Each row is a point. Each copy is the shape, with its points in the same order, stretched, turned, moved and blurred by noise. Say if it was mirrored as well.
(in the rows, 128 means zero)

Shape, 7 rows:
[[129 116]
 [124 140]
 [122 107]
 [104 152]
 [ 67 115]
 [172 102]
 [141 148]]
Copy 1, 7 rows:
[[136 111]
 [132 133]
 [147 106]
 [152 147]
 [204 124]
 [ 92  91]
 [111 135]]
Copy 1 is: mirrored
Copy 2 (7 x 2):
[[137 120]
 [109  95]
 [155 119]
 [111  59]
 [186  42]
 [126 188]
 [ 88 109]]
Copy 2 is: only turned
Copy 3 (7 x 2):
[[143 129]
 [135 106]
 [147 127]
 [143  87]
 [184  91]
 [118 160]
 [123 110]]
Copy 3 is: only turned
Copy 4, 7 rows:
[[120 124]
 [139 115]
 [106 118]
 [140 100]
 [ 89  78]
 [126 157]
 [154 129]]
Copy 4 is: mirrored

Shape:
[[162 131 142 141]
 [ 95 123 160 165]
 [147 111 126 149]
 [102 139 130 159]
 [103 115 124 123]
 [ 94 129 139  90]
 [101 112 127 160]
 [ 97 115 150  64]]
Copy 1 (8 x 4):
[[105 123 154 119]
 [ 77 171 105 134]
 [112 126 134 105]
 [ 84 133  99 142]
 [128 150 103 142]
 [144 165 112 169]
 [101 149  97 122]
 [175 189 125 174]]
Copy 1 is: only turned
Copy 2, 8 rows:
[[146  96  88 113]
 [ 79  93 146  94]
 [112 101  97 143]
 [106 106 166 129]
 [104 153 142 128]
 [119 194 150  92]
 [ 78 104 153 140]
 [115 234 134  74]]
Copy 2 is: only turned

Shape, 11 rows:
[[154 111  81  98 183 152]
 [ 72 108  99 127 112  78]
 [140 153 150 151 126 162]
 [149 116 119 132 169 117]
 [133 110  85  98 164 146]
 [152 170 138 136 148 142]
 [153 145 148 140  90 142]
 [114 113 144 118 131 109]
 [109  91 132 147 110  87]
 [137 123  97  75 167 129]
 [ 86  98 155 144 147 106]]
Copy 1 (11 x 6):
[[ 47 165  49 142 125 114]
 [125  57 139 117 119 128]
 [161 140 154 152 130 104]
 [ 93 133 124 138 141 110]
 [ 70 141  62 139 122 120]
 [131 162 145 151 133 128]
 [170 149 150 116 134 103]
 [141 102 136 132 152 117]
 [147  70 161 108 143  97]
 [ 69 155  61 136 132 138]
 [157  58 168 161 155 104]]
Copy 1 is: only turned
Copy 2 (11 x 6):
[[132  58 108 200 177 140]
 [ 99 174 124  86 149 168]
 [149 130 122 160 113  82]
 [ 93  88 112 167 136 140]
 [135  83 114 174 164 139]
 [143 118  86 173 123 100]
 [145 164 143 178 100 121]
 [113 132 122 118 101 148]
 [ 78 157 158 112 114 160]
 [143  83  90 166 146 166]
 [ 86 123 130  72 100 125]]
Copy 2 is: only turned
Copy 3:
[[164 149 184 169 175 112]
 [138 153  82 162 115 167]
 [114 115 132  79 135 121]
 [147 155 120 142 177 110]
 [158 139 168 162 146 123]
 [128 128 141  93 168 138]
 [ 85  93 124  91 122 129]
 [142 122  87 125 146 131]
 [117 134  66 134 122 128]
 [165 123 160 167 177 143]
 [157 137  57 117 136 122]]
Copy 3 is: mirrored

Shape, 15 rows:
[[119 103 138  97 122  89 132 143 129]
 [120 122 164 112 147 144 156  93 143]
 [119 128 134 151 140 113 147 143 126]
 [125 107 161  99 148 135 120 129 126]
 [132 142 100 129 134  85 117 118 108]
 [145 149 159 128 125 114  99  91  71]
 [141 124 146 175  83 139 116  93 115]
 [134 113 149 104 120 153 145 119 109]
 [112 141 147 158  69 139  95 107  69]
 [143 143 146 101 124 149  93 109  94]
 [121 131 142 159  93  82  95 166 102]
 [134  95 126 144  83 137  88 162 125]
 [159  85 167  97 124 153 147 147  85]
 [109 147 110 172 116  95 127 152  73]
 [162 130 136 110  81 141 124 157 142]]
Copy 1 (15 x 9):
[[168 146 112 121 103 165 144 142 109]
 [112 129 100 182 110 161 125 124 107]
 [117 164 134 133 124 146 113 142 123]
 [140 121  94 145 132 172 140 111 142]
 [131 162 121  98  84  96 143 129 125]
 [ 96 120 102  91 103 137 170  81 129]
 [ 84 152 156 149  84 154 153 136 156]
 [139 120 138 159 134 162 130 105 123]
 [ 91 131 169 102 139 152 176 118 148]
 [125  94 115 112 126 127 154  93 150]
 [120 153 147  71 115 169 149 156 139]
 [148 128 179 133 124 169 151 154 189]
 [163 113 137 148 134 206 118  72 155]
 [103 181 158  78 140 117 133 136 130]
 [148  87 173 139  87 154 102 137 151]]
Copy 1 is: only turned
Copy 2 (15 x 9):
[[137 120 164 169 139  96 143 115 123]
 [146 108 149 110 102 141 169 147 144]
 [129 109 121 118 131  98 112 115 119]
 [158 136 167 123 115 133 155 115 116]
 [107 125 122 175 134 140  96  84 148]
 [112 114 112 167 102 177 149  50 124]
 [ 57 110 100 138 128 153 164 112 115]
 [158 112 136 141 132 151 168 134  97]
 [ 70  98 103 179  94 172 148  76  79]
 [138 149 123 159 102 185 159  90 104]
 [ 86 131 113 169 129  85 120  67  89]
 [ 90 160 134 147 154 119 145 121  71]
 [191 110 141 135 169 137 184 112  68]
 [102  91  95 164 130 119  76  65  96]
 [137 173 100 159 157 112 179 146  82]]
Copy 2 is: only turned
Copy 3, 15 rows:
[[ 85 112 136 147 107 108 133 188 136]
 [169 140 157  87 163 126 131 160 164]
 [128 124 150 121  99 122 122 112 136]
 [150 113 155 136 142 146 142 171 153]
 [ 75 156 115 107 103 143 138 148 102]
 [142 156 110  92  94 189 100 186 142]
 [180  91  90  59 117 143  71 155 110]
 [159 122 112 136 148 140 115 164 178]
 [141  82  80  67  82 192  61 162 155]
 [158 129  96 112 129 197 142 175 154]
 [102  77 111 124  29 143 106 154 110]
 [145  31  92 141 108 147 114 150 104]
 [169 122 116 207 136 144  93 176 191]
 [ 80 124 120 119  48 161  91 100 139]
 [175  83  48 153 103 118 162 166 131]]
Copy 3 is: mirrored

Shape (18 x 12):
[[172 140 140  91 118 177 147  82 140 107 132 178]
 [192 125 117 144 122 109 138 146  61  94 134 138]
 [152  94 197 102 103 109 124 134 135 125 190 109]
 [117 150 136 126 163 136 143 124 123 143 144 122]
 [185 118 120  95  61 139 144 134 123 110 148 130]
 [117 173 118 119 158 116 126 162 161 115 156 146]
 [145 157 151 171 128 144 161 115  97 138 138 142]
 [ 53 124 185 125 132 120  78 131 103 143 156  96]
 [176 145 166 131 119 114 167 131 116 150 144 149]
 [139 123 160 154 128 118 113 132 131 121 127 105]
 [120 148 177 146 151 160 143 175 117 136 147 151]
 [116 143 155 142 169 147 142 155 145 139 111 173]
 [134 136 127  95 158 156  95 153 140 180 154 143]
 [145 129 128 148 122 131 189 118  85  91 114 106]
 [160 140 128  59  74 123 118 106  82 139 131 118]
 [121 152 157 133 130 143 139  95 133  89 156  90]
 [135  74 131 134 101  97 106 163 119 133 177 150]
 [130  99 165 115 129 110 115 119  80 139 151 103]]
Copy 1, 18 rows:
[[ 90 107 120 124 148 182 175 139 166 110 115  79]
 [131 177  93 117  98 184 140 102 114 128 114 171]
 [ 86 147 113 147  90 114 174 197  84 112 116 115]
 [130  91 121 160 110 145  97 143 143 147  93 126]
 [ 68 129 103 110 102 156 197 115 122  84 141 141]
 [125  45  87 117  72 157 119 148 124 166  97 105]
 [110 142 137 127 125 144 109 123 155 153  82 154]
 [156 125  70 159 105  69  82 156 104 106  94 108]
 [ 82 141 144 143  84 149 143 145 145 163 121 145]
 [149 135 137 114 114 118 139 145 121 134 127 138]
 [112 119  80 123 107 137  94 186 170 167 104 143]
 [119  95 110 119 124 144  95 165 168 187 131 118]
 [120  54  92 186 110 128 141 150 149 161 121 131]
 [125 170 143 114 126 171  95 121 126  97 109 161]
 [100 138  99 171  84 142 168  77 139  67 129 118]
 [146 111 138 107 114 140 126 154 127  91  68 111]
 [ 82 129  68 140 116 111 158 146  50 148 132 145]
 [136 170 105 181 109 119 120 144  97 107 115 137]]
Copy 1 is: only turned
Copy 2 (18 x 12):
[[119 135  53 110 136 121 129 103 142 147 172 179]
 [159  56  85 176 178 155 126 122 158 178 119 120]
 [175 159 129 162 183 123 155 187 147 107 121 204]
 [113 106 130 101 128 139 125 111 132  89 134 148]
 [166 134  69 160 163 121  95 151 123 187 114 172]
 [111 110 135 102 163 117 169  82 140 145 122 147]
 [130  91 123 118 106 164 100 113 199 122 128 149]
 [152 156 175 157 151 102 145 136 121  17  94 135]
 [159  94 139 116 155 142 127 135 182 141 147 192]
 [127 105 155 160 126 119 136 145 161 117 143 160]
 [156  75 129 101 133 111 175  92 167 100 108 167]
 [136  91 153  73 107 104 173  75 164 106 168 149]
 [133 104 127  90 185  59 149 138 120 103 132 147]
 [137  95  95 138  91 198  87  92 127 124 135 135]
 [167 137  93 166 201  99  64 145  95 125 129 170]
 [ 98 134 105 152 116 174 114 109 149  96 108 180]
 [188 152 147 147 205 109 168 173 149 144 107  97]
 [160 118 127 159 178 129 117 165 127  78 133 142]]
Copy 2 is: mirrored
